Each wall is flat, endless, passes through zero and stands at right angles to its row. A trip goes straight from one point to another. Which walls does it cross, in order?
In the rows, zero is written as 128.

Walls:
(1): [116 147]
(2): [173 138]
(3): [184 146]
(4): [124 146]
(5): [130 143]
(6): [148 140]
(7): [135 150]
Trips:
[178  60] to [212 131] -> 7, 5
[157  86] to [ 82 128] -> 6, 3, 2, 1, 4
[128 100] to [177 106] -> 2, 3, 6
[146 150] to [174 170] -> none
[112  89] to [ 98 101] -> none

Walls:
(1): [ 71 110 103 188  56 111 138 117]
(2): [133 103 118 133 107 135 138 130]
(3): [108 103 107 145 128  78  81  87]
(4): [100 172 130 115 136  78 171  90]
(5): [126 155 151 108 149 135 151 111]
Trips:
[157 126 171 111  93  92  91 193] to [104 105 164 189 167 161  99 229] -> none
[115 115 106 207  92  86 105 157] to [104  81  87 173  85 122  50  86] -> none
[167 107 138 153 110 166 108 150] to [102  23  78  97  79 124 151 114] -> 1, 3
[109  96 106 115 157  89 143 166] to [ 87 205 171  89  79 124 100 135] -> 2, 1, 5, 3
[ 74 164 124  83 114  97 156 140] to [152 176 124 135 154 133 131 134] -> 1
[149 152 161 129 140 111 128 131] to [179 108 143 137 121 141 166 124] -> 2, 4
[137 148  96 117 164  84 111 146] to [109 198  84 172 145 149 167  90] -> 5, 1, 3
[148 170  84 120 149 111 111 144] to [ 87 202 146 103 142 142 154 109] -> 5, 3
[127  91 106 113 142 112  79 164] to [109 163 180  72  84 153 108 186] -> 2, 3, 5

Walls:
(1): [155 145 112 144 121 119 146 125 163  95 102 125 169 129 152 131 146  99]
(2): [148  82 109 101 103 138 124 120 135 159  73 146 122 159 130 149 104 114]
(3): [122 112 199 135 105  98 110 115 170 122  98 158 192 116  96  90  76 144]
(4): [131 179 132  82 108  79 117  87  71 169 133 143 127 180 109  92 168 149]
(5): [ 87 141 156 141 158 111 127 171 173 122 173 134 121 149 131  65 123 186]
(6): [ 60  93 160 171 149 130 119 122 118 110 158 106 187 149 133 142  96 144]
(7): [ 41 108 128 145 185 163 107  98 101  86 188 128 162 148 110 157 145 101]
Trips:
[163 123 119 116 114 133  90 134 110 126  74  92 127 141  94 135 116 143] to [138 123 135 114 144 201 124 125 144 118 113 171 192 109 166 130 118 152] -> 1, 4, 6, 7
[147 125 167 182 146 163 152  73 120 154  79 131  69  90 101 133 183  69] to [ 98 149 106 158 136 116  97  93 149 170 141 132 161 105 194 185  63 123] -> 7, 6, 3
[103 118 100 110 138 205 104  67 206 160 104 157 122  67 120 110 106 118] to [119 146 174 192 123 135 137 149 185 132 150 132 152 168 108  97 107 115] -> 1, 5, 6, 2
[158 115 189 138 117  98 101  65  51 138  95 114 104 166 112 162 117 194] to [ 77 122 104  66 148 149  88 159 166 123  87 132 147  85 114 141 168 153] -> 7, 6, 5, 4
[134 107 186 139  86 142 102 128  75 137 156 107 166 171  87 209 105 199] to [127 149 148 122  85 139 132 124 122 138  90 167 123 181 128 116 138 125] -> 7, 6, 1
[179 112  99  97 126  67 170 114 153 143 114 110 120 157 169 160 120 104] to [168  91 114 191 139 204 150 159 126 143 170 143  68  77 110 125 155 151] -> 4, 1, 2, 5

Walls:
(1): [116  83 108 174 101 141 149 164 128 175 131  55 121 161 163 130 114 150
 192 105 128 109 185  61 106 160  80  93 128  86 110 198 107  93 137 131
 150 142  85 132 121 160 156 128 129  64 185 154]
(2): [141 149 126 129 120 189 118 147  95 117 132 159 130  92 142 116 148  63
 140  91  97 107 138  84 109 158 110 187 153 124 127  81 119  67 183 177
 139  86 121  73  99  83 162 131 145  70 100 197]
(3): [150 121 129 134 109 108 117  80 143 117 141  79 154 153 167 150 148 197
 167  68 141 101 147 116 138 166 120 170  97 119 155  95 119 109 136  90
 158 138 130 122 121 116 165 148 101 112 156 180]
(4): [ 69 146  95 165 181 109 124 105  85 137 160 155 140 126 154  61 104 111
 119  86  71  81 173 162 127  41 106 104 106 147  89 123 193 134 140 118
 128 175 142 115 147 104 143 177 142 152 144 105]
(5): [ 87 116 178 128 111 107  98  68 125 153 165 164  86 173  69 129 123 147
 172 120 158  72  91 128 126 146  66  88 199  45  78 119  85 104 110 109
 138 133 158 112 100  87 190 100  97 116 119 114]
(6): [116 112 122 168 167 118 176 119 169 120 118  58 126 123 106  98 160  77
 178 155  85 143 112 106 161 124 114 120  88 111 166 158 141 120 102 133
 110 130 129 119 158 143 122 143  39 154 158  84]
Trips:
[ 81 159 162 166 142 123 163 123 168 163 136 117 163 115  96 145 131  85
 101  71 139 216 124  88 143  64 125 145 150 142 143 131 155 230  81 161
 210 114 138  93  95  93  87 158 127  81 114 153] to [149 164  97 151 155 146 123  99 135 109 119 175  55 115 103  74 117  76
 143 161  92 139 101 149 119 117 118  79 162 102 121 232 123 156  71 146
 105 115 123 124 147  92 147 142 184 135 161 151] -> 5, 2
[178 139  77 136  79 169  99 105 146 135 118 126 137 107 166 155 128 133
 149 127 154 150 156 153 148 136 172 168  64 138 144 101 120  72 120  87
 159 161 131 209 170 131  97 116 119  82 140 109] to [118 163  70 125 100  89 145 187  90 133  71 116 134 161 150 120 144 136
 138 110 185 143  69  56 151  97 167 103 135 109 111 169 106  99 108 174
 157 134 154 143 123 134 157 175 132  59  93 127] -> 2, 3
[ 57 121 192 192 105 194 184 107 118  99 137 118 143 163 108  84 120 154
 128  90 120  83 131 134 101 117 110 130 113 133 108 112 184 120 115  63
 116  86  97  91 127 126 126 143 136 131 100  89] to [134 150 112 112 203 159 116 168 168 162 107 152 104 128 122 136  94 160
 111  61 124 183  95 124  92 118 164 153 179  99 132 112 118 139  45  94
 158 152 107  58 113 123 122 115  74 128  66 125] -> 1, 3, 6, 4
[122 143 142  59 140  72 152 102 103 163 149 190 128 133 143 170 131 113
  85 118  93 156 149 104 173 175  90 182 117 116 150 160 118 115 165 180
 175 145 123 176  86  86 147  83  63 107 123 102] to [160 190 191  92 136 149  37 115 149  77 155 146 115 164 138 138 149 101
 191 196 125 174 149 149  98 156 133 100 136 132 180 105 175 152  93 154
 184 134 143 117 114 114  92  95  92 133 152 104] -> 6, 3, 2
[115 119 158 211 152 101 174 165 122 128 109 150 171 122 111 112 124 115
 169 136  93  60 117 161 143 120 109 138 171 201 134 129 141  98 121 154
 150 117 108  56 131  80 136 125 129 123 160 115] to [173  76 109 108 102  86 131  84 146 147  82 150  79 106 159 112 122 117
 132 101 131  71 126 131 149 184 149 137 155 118 125 214 114 102  93  97
  90 173 125 123 102 154 114 130  98 117 156  52] -> 2, 3, 4
[138 129 111 118 133 141 100 134 149 138 144 131 126  77 128 147 192  44
 164 113 156 185 138 136 103 134  80 191 140 105 163 196 153 172 140 153
 129 150  73 193 127 127 160 106 151 100 155 133] to [125 107 119 167  93 202 137 149 181 155 119 155  58 123 143  44 116  94
 129  83 169 131 107 120 120 119 123  94  93 174 150 180 147 143 150 123
  95 180 149 113 115 169 139 136 198  99 132 189] -> 6, 4

Walls:
(1): [106 137 121 159 190 162  92 129 138 167  90 188 191 132 108 110 137  91
 133 102  57 177 176 132 143 128 116 176 157 158 142 172  75  76 123 108
 147 144 104 108 111 116 122  83 129 126  77 136]
(2): [112 131  62 143 110  98 151 127 191  81 174  40 107 120  89 138 154 155
 172 156 124 122 115 148 101 142 128  78 143 139 166  95 145  90 133 123
 201 198  85  81  98 102 189 161 153 105  83 162]
(3): [167 115 137 141 154 138 140 139 148  84 102 138 129  92  91 161 155 111
 145 161  67 186 126 109 109  13 114  83 177 172 143 117 151  83 183 195
 106 121 127 188 125 168  98 169  84 144  90 146]
(4): [110 118 155  97  92 121 101 161 116 148 132 120 203 186 149 115 102 106
  92 148 116 168 123  93  88  85 197 147 109 130 153 145 120 108 129  73
 158 117 147 145 229 161  75 136 154 144 125 131]
(5): [111  18 123 147 157 122 154 185 112 137 109 106 146 102  78  89 164  78
  91  97 112 116 141 122 124 153  86 109 148 210 131 144 171 175 147 159
 168 138  93 118 139 126 132 109 136 130 150 139]
(6): [125 158  90  34 103 144  78 130 158 203 124 152 171 124 154  88 102 157
 152 152  92  95  59 158 133 131 163 173 139  94 150  92  88 177 108 104
 112 109 154 155  83 185 129 134  93 142  49 132]
(7): [138  97  95 149 144 121 126 116 159 100  64 151  98 115 147 187 116 159
 160 126 122 156 104 114  56 115 136 148 146 114 123 156 114 167 118 114
 174 132 114 115 109 160 118 161 103 101 134 167]
(8): [167 128 148 149 171 157 125  99 124 131 124 152 160  70 164  49 109 116
 161  98 149 114 149 120 102 124 124 150 102 129 124 104 112 149  76 130
 147 108 195 175 138 129 134 163 148 131  52 148]
Trips:
[182 116  97 153 136 145  38 134 151 134 120 129 148  42 113 158 103  90
 137 100 113 199 157 118 122  49 161  76 150 138 175 129  88 133 144  73
 111 144 164  81 129 123 111 148 125  72  89 112] to [140 111 115  73  92 124 102 142 117  85 136  88 125 108  79 129 136 152
 148 112 163 171 113 134 117 145  96 156 120 172 111  75 118 150 164 132
  97 120  59 121  71 126 118 155 100 151  90 165] -> 4, 5, 8, 1
[ 57 103 152 126 109 152  94 124  72 113 120 102 122 148  96 111 191 137
 114 148  95  87 101 121 193 130 153 104 121 117 158  92 187 103 125 130
 132 116 142 152 141 126 121 146  84 124 187 129] to [ 20  87 103 139 149 123 192  69  70 151 117 170 169 155 134 119 142 143
 156 143 106 111 151  88 144 105 126 146 127 157  80 123 187  98 123 178
 136 167 133 141 106  96 118  84  87 122 130 119] -> 4, 1

Walls:
(1): [143  99  94 194 154 109  60 143 138 108 183 143  87  95  55 143 123 151
 159 129 121 140 114 175 143 148 118  35 127  99  97 128  95 114 120 149
 103 113 105 100 167 157 204 126  99 115 101 136]
(2): [155 128 162  88 108 126 209 163 138 104 140 133 164 101 106 149 139  74
 114 110 186 128  85 127 150 214 141 135 185 143  89 192 192 100 115  87
 158 177 169 167  83  68 145  56 179 113 177 109]
(3): [132 156 156 195 125 146  91  82 112 186 176  68  83 139  56 122 156 138
 174 113 100 109 141 133 125  88 163 176 147  99 120 113 132 137 123  61
 103 146 135  90 143  56 159 138 146 137  76 154]
(4): [ 84 136 103  93 108 128 122  79  78 155 181 154 122 149 150 150 152 144
 167 137 116  67  56 127 179  74 169 148 105  98 130 144  74 110 154 138
 166 119 133 134 108 101 147 167 160 103 158 113]
(5): [ 91  69  91  99  45 131 194 116 126 101 138 124 166 130 136 123 126 110
 144  93 111 145 116  90  91  92 117 116 125 142 186 112 109 130 113  66
  41 123 155 131 120 132 171 119 172 149 109 126]
(6): [116 106 132 116 114 157 186  72  94 126  82 165 127 189  91 113  99  81
 165  98 129 130 143 122 163 180  92  67 166  88 182  67 109 136 150  67
 156 145 113 127 175 138 140 171  98 153 130  79]
Trips:
[159 183 165 106  66 186 137 117  73  73 157  74 112 112  84 124 151 115
 180 219 159  97 144 123 145 104 138 130 112 114 135 165 170 137 112 113
  80 101 146 130 104 149 103 142 109 141 196 129] to [138  85 179 114 152  56 119  90 104  83 168 151 128 117  55 159 121 175
  77 113 118 168 161 118 104 147 161 147 165 118 103 138 114 158  91 145
 169  99  83 146 124 152 133 152  86 113 109 145] -> 5, 1, 4, 2, 3
[144  76 122 134 101 105 168 133 176 142 121 131 122 125 158 128 184 160
 139  80 110 103  90 124  33 119 177  87 160 143 162 134 141 161 120 175
 124  55 133 197  96  86 109 174 129  96 144 123] to [121 153 116 121 107  68 150  77 195 132 134 130 147 153 156 120  72  98
 156  78 127 167  83  90 169  93 124 125 155  93 164  90  86 156 144  87
  99  69 125 176 173 163 138  50 137 148 158  79] -> 6, 2
[ 92 131  63 113 123 132  92 149 118 170  56 174 143  96 151  86  37  97
 175 100  28 142 118  74 116 172 121 159 154 118 136 130 156 149 158 121
 123 153  90 115 194 129 132 155  80  72 134 116] to [113 105  88 123 167 119 156 146 122 173 111 125 138  98 123 131 174  61
 139 141  78 131 178 193 107 109  94 141  92  79 122 113 145 207 147 159
  89 168 145 143 147  89 117 187  92 151 128 163] -> 3, 5

Walls:
(1): [103 119 144 129  91  86 163  93 121  87  70 163 160 120  57 125  78 147
 148 137 169 107  78 119 102  90  89  71  65  94 180 129 189 122 128  94
 203 149  21 135 113  88  84 170 189 170  80  94]
(2): [114  81 132 124 106 133 184  70  94  95 124  82 110 128 105  49  81 101
  97  95 125 125 169 173 101 116 190 137 106 117 185  51 144 130 132 105
 140  92  36 149 139 150 127 122 158 128 152 127]
(3): [109 160 166 116 142 107 150 116 149 163 148 166  91  76 115 114 133 134
  95  96 144  76 158 141  97 118 118  67 146  93 134 134 139 114 134 146
  77 110 168  72 180 150  88  85 128 159 162 131]
(4): [ 95 114 153 158 164 134  70 122 144 108 142 133 169  47 154  97 165 137
 125  96 180 101 152 133 148 123 125 150 133 148 126  44 123 139 178 131
 160 106 147 128  89 141 158 110 154 193 128 156]
(5): [139 116 100 116 170 130  77 179 135 169  93 168  82  81 153 179 104 130
 139 118 124 155 162 102  91 146 111  55 110 134 152 127 194 100 181 152
  95 186 130 100  83  86 158  91 112 169 132 153]
(6): [166 123 136 107 157 134 123 145 156 168 111 142 156 233 143  77 171 136
  90 152 120 106 140 104 154  97 101 121  69  87 202 149 132 145  97  74
 145 134 157 131 120 131 114  96  60 101 119  97]
(7): [138 110 131  65 132 106  69 150 120  96 120 168 120 168  76  66 104 156
 136 154 100  96  90 125 142 169 130 113 119 126 116 139 160 146 136  98
 120  90 174  94 111 123 103 134 157 148 132  62]
(8): [147 125 190 145 179 141 126 151 150 143 136 209 126 132  94 141  76 142
 103 179 160 175  63 184 133 160 124 164  93 128 143 147 142  41 104 122
 107 138  86 146 122 134 124 116 151 110 130 181]
(9): [139 168 110 132 122 116 137  91 119  88 181 125 106 128 110 190 153  88
 110 162 163 122 109  97 101 119 101 166 149 108 146 148 127 152 102 136
 159 165 224 135 110  54 118 155 119 143 112 124]
Trips:
[169 147 155  91 183 111 155 107 116 149 137 155 147  88 158  69 147 111
  99 121 105  67 138 148 123 134 122 160 125 188 106  95 115  91 114  91
 159 103 183 119 146  72 175 137 129 123  57 164] to [118 154 149  94 124 111 115 112 150 191 133 140 198 137  66 141 159  68
 144 144 155  86  99 129 179  76 124  83 148  73 153 124 113 111 134  72
 156 105 111 188 181 149 147 155  93 137  77 198] -> 7, 1
[130 143 113  83 109 163  65 111 152  65 136 104  95  75 127 147 153 185
 163 127 125  64 207 163 101 143 118 160 161 139  88 144 119 107 153 134
  75 200 202 130 174 110 108 119 109 123  97 143] to [150 170 101 160  67 162 142 152 142 177 111  83 147 167 160 164 142 131
 126 142 157 121 146 125 142 133 180 206 145 179  81 104 187 147  76 159
 141 151 151 116 117 108 167 136 136 115  90 172] -> 7, 3, 5, 4

Walls:
(1): [107 135  82 122 143 125 197 145  61 114  77 187 168  59 161 129 143 103
 110 125 104 151 157 114  69 148 163 128 118 148 144  99  88 105 168 140
 110 103 143  84 163 131 152 122 130  53 125 120]
(2): [143 118 138 128 181 144 111 153 125 170  98 145 155 136  76 100 127  51
 105  98 170 105 112 196  76 138 190  78 147 106  98 196 124 190 110 126
 145 136  66 100 157 130 191 175  41 129 139 149]
(3): [ 67 152 118  86  81 140 161 155 105 104 107 123 135 106 180 129 157 152
 112 186 188 122 124  89 121 138 132 101  83 120 101 156 152 177 166 176
 126  93 149 152  83 152 152  98 152 109  67  84]
(4): [ 89 149 103 121 156  84 113 156 133 177 155 134 156 138 122 158 140 214
 159 119 110 109 139 160 111 151 104 125 121  75 152 142 112 153 121 154
 100 133 140 113 149 112 147 120  80 165 121 114]
(5): [156 126 181  80 134 129 109 172 146  99 117 141 139 125  92 155  69  91
 130 125 170 145 189 147 189 171 141 118 106 100 140 102 136  64 137  78
  89 134 132  99 171 119 144 130 100 186 152 185]
Trips:
[208 142 125 142 199  88 126 136 133 109 108 119 143  74 125 115 103 149
 159 159 137 184 121  89 127 168 165 114 138 154 122 152 102 174 162 145
 115 189 164 150  86 114 139 149 157  90  96  62] to [141  80 118 140 153 102 104  75  99 102 106 111 186  95 156  83 174 135
  82 139 106 158 193 196 122 128 141 186 112  92  92  76 118 108 108 113
 161 140 110 111 188 122 140 174 122 103 163 139] -> 2, 3, 5
[125  68 167 105  98  82 158  90 102  62 131 156  95 128 144 107 182  99
  81  51 138 164 105 119 135  78  85 100  84 160 169 117 151 133 117 112
 155 160  73 149 146  91 156 160 160 153 152 121] to [184 142  86 145 105 173 126 123 161 106  95 125 128 126 144 135 169 130
 106 133 155 137 135  98 107 167  81 182 135 178 142 152  65 145 156  82
 118 190 107 150 122 108 101 133 154 102 135 115] -> 1
[157 157 126 135 117  96 178  88  88 123  50  97  86 154 116 100 179 149
 137 184 154 145 143 149 121 126 146 180 127 119 148 128  95  96  99 123
 151 136 134 162  92  82 108  88 160 101 121 138] to [159 149 145 161  99 114 107 154 163 142 136 132 150 123 118 104 133 126
  86 168 113  57  43 100 161 120 147 133 115 132 121 105 137 115  58 109
  99 183 151  95  67  45  63 103 128 117  97 129] -> 1, 3
[136 128 113 149  82 178  97 141  98  90 127  98  70 147 166 135 130  76
 144 165 106 102  65 107  67 128 153 104 167 130 132 117  86 144 140 126
 134 126 161  48 143 158  68 122 151 163 121 110] to [ 90 118 124 113 164 141  93 153 124 191 139  36 242 117 153 183 115 165
  87 110 122 172 140 109  90 126 110  55 161 112  97 102  81 140 144 111
 105 138 136 136 123 154 137 190  73 129 100 163] -> 2, 4, 5
[128 131 206 125 138 121  98 139 126 186 179 131 190 149 113 152 156  45
 154 131  99  98 107 174 112 131  93 164 180  18 179 119  78 147 160  73
 125  82 137 163 144 150 156 107 121 105  97 129] to [ 97 120 181 109 109 123  97 181 133 151 146 173 169 110 121 190 115  87
 142 149  99 123 200 151 142  91 140 168 107 143  84 120 128 185 134 144
 126 177 132  79 121  99 124 169 114 128 100 118] -> 1, 3
[173 117 148 137  91 136 110 118  95 132 108 147  71 111 145  58  78 111
 167 147 108  99 183  95 167 170 138  74 127 140 116 138 160 100 119 180
  99 144 176 121  60 144 144 172 109 153 180 116] to [129  96 119 108 179 163 104 183  73 134 145 137  75  66 191 137 187 117
  50  55 119 112 144 113 109 103 149 142 104 135  94 152 122 132  83 140
 138 139 150 175  81 107 116  63 154 105 182 125] -> 1, 5
[ 62 141 151 109 149 120  95 105 135 125  72 141 114 141 160 130 119  72
 131 104 109  81 182  96 138 101 150 127 132 121  80  97  70 130 147 167
 160 140 117 154 128 124 145 112 100  74 146 161] to [158 132 113  88 117 147 170 151  72  81 138 131 106 123 161 119 182 103
 139 140 175 138 105  86  86  63  89 115 120 129 123 167  93 162 115  89
 113 131 116 165  98 196 116 113 131 147 158 142] -> 2
[153  75 164 145 149 107  90 129 180 148 153 158 130 109 124  80 127 173
  29 130 120 227  92  78 133 128 148 116  94 107 127  90  81  36 131  79
 162 114 149 170 107 155 158  93 141 105  76 102] to [149 118 123 132 125 166 144 146 155 117 158 120 141 142 103 115 138 159
 101 158 151 185 149 161 145 175 142 155 104 140  65  92 187 130 152 199
 117 108 108 122 158 111 156 189 142  80  91 164] -> 3, 2
[127 112 148 152  87 110 120 171 135 145 107 112  91  77  37 128 160 125
 155 167 157  87  51 161  84 102 142 102  43  62  84 115 166  89 141 183
 134 142 134  96 120 119 195 116 146 112 119 127] to [101 145 125 106 139 148 127 141 147 136 126 139  98 119 155 155 126 122
 136  97 142  97 166  96 134 116 102 129  73  86 113 127 153 154 154 182
 148  95 129 100 139  89 132 135 128  82  88 153] -> 1, 2
[ 51 181 113  79 162 165 178 145 157 117 111 100 118  67 101 132 134 115
 122 102 176 142 100  82 216 148 154 111  99 162 124 179 109  83 120 130
  59  85  89  57  59 148 138 128 128  94 118 133] to [117 172 122 140 163 108 144  81 222 118 102 105 125 123 139 140 122 139
  93  94 136 161 122 110 119  72 217  73 158 141 179 163 179 143 199 162
  98 133 131 160 184 127 124 154 155 120 148  69] -> 5

Walls:
(1): [131 109 165  99 120 119 114 195 135 135 117 121 128 128 140  97 139 138
 126  51 146 125 135 134 159  98 124 190 148 117 209 153 220  85 118 170
  97 146 158 128  80 130 109 155 137 121 151 136]
(2): [165 107 101 143 171  82 111  72 156 171 202 165 136 126 124 134 147 100
  80  93  77 140 155  93 126 166 116 106 105 113 164 131  63 128 187 145
 160 128 138 115 178 137  82 165 141 136 158 186]
(3): [128 109 113  70 137 105  85 139 196 149 134 123 147 162  76 150 124 132
 173 114 180 150 185 117  59 151 166 104 116 160 117 119 140 165 196 112
  92 118 100 202 108  92 137 137 145  91  85 116]
(4): [123 204  95 147 137 124 150 107 138 138 119 155 165 125 113  99  96 136
 103 164 133 100 202 156 139 103 114 133 151 133 116 121 124  93  84 105
  73 126  87 175 106 191 216  96  92  83  87  73]
(5): [121  83 124 128 113 157 154 173  78 123 140 168 133 163  86 132  79  89
 114 162 163 169 112 124 150 154  87 222 112 155  84 147  79 182 112  93
 107 148 148 136 102  87 102 150 178 110 119 149]
(6): [ 95 141 125 164 129 124 137  89 109  95 211 220 141 121 118 126 157 119
 109 100 110 131 118 106  93  82 148  82 142 146 130 141 125 124 131 137
 137  53 142 126 136  99 131 101 149 114 183 102]
(7): [146  95 129 142 125 126 114 151 123 164 174 145 120 149 110 123 189 185
 145 193 174 154 125  96 142 148 104  49 141 131 146 143 104 119  84 141
 154 115  98 144 144 161 130  81 168 153 184 194]
(8): [170 163 129  95 137 160 179 123 151 125 151 166 140  74 141 114 103 120
 133  74 122 138  92 127 194 150 174 154 140 107 168 196 168 137 109 119
  81 106  90 168  77 136  64 116 163 141 130  90]
(9): [ 90 131  73 197 118 188 122 129 132  96 131 129  60 109 168  87 128 116
 166 117 145 134 161 178 138  99 182 125 134 123 113 121 130  89  96 140
 104 128 136 112 162  55 123 207 104  87 125 141]
(10): [127 108 113 139 165 100 155 151 119  76 164 154  91 104  82 125 176 154
 135 112 126 102 142 135 101 169 111 133  90 155 171 139 135 111 116 115
 146 111 120 145 109 184  92 162 116 147 124 138]
(11): [135 130 168 121 134  75 142 146 126 156  94 167 130  94 120  89  83 112
 122 112 115 131 120 113  72 161 162 131 145 136 124  76 172 106  57 159
 108 181 116 183  73 118  91 127 185 102 135 152]
(12): [176 197 180  82 105 122 107  67 111 166 166 119 124 117 166 135 170 183
  83  96  80 137 116 155 165 123  81 154  97 137 178 118 109 168 139 163
  90 133 121 139 147  82 135 103 137 127 129 123]
Trips:
[116 155 130 162  97 130 152 149  52 131 133 105 193 101 138 170 132 124
 130 150 149  65  44 142 132 138  90  60 146 141 118 139 155  90 109 106
  82 131 130 174 163 196  55 158 146 177 122 179] to [159  91 166  97 140  83 114  75 141  80  98 160 154 155  86  84 115 137
 165 154  67  79 137  97  86  92 130  66 133  79 112 140 133 100 202 114
 127 122  93  83  82 135 170 121 140 102 132  53] -> 6, 4, 8, 3, 7, 10, 11
[121 148  25  84 112 106 168 134 120  87 169 179  94 129 133 135 191 135
  90 145 159 167 111  87 109 111  95 166 171 122 131 170 179 127 115 143
 145 130 102 181 130 120  67 133 122 144 122  57] to [ 93 112 108 161 160 130  94 116 114 169 123  84  85  63 126 142 164 162
 176 178 146 101 159 151 123 160  85 120  91 109  91 121  85  93 102  59
 160  61 119 130 115 132 142 145 168 116 153 110] -> 9, 1, 8, 3, 5, 6
[167 135 194 188 115  79 168 103 154 115 157 168 175  41 112 188 143  80
 126 120 120 119 108 151  73  96 118 107  74  91 141  23 119 127 125 112
 149 119 180 110 141 148 142 147 113 158  99  82] to [134 156 132 160  73 111 113  87 113 134  85 109  77 168 103 102  90  94
 153 194  94 145 122 149 154  86  89  71 126  93 137 155 152 156 161 128
 149  92 131 133  84  90 150  92 111 108 128  87] -> 10, 11, 2, 9
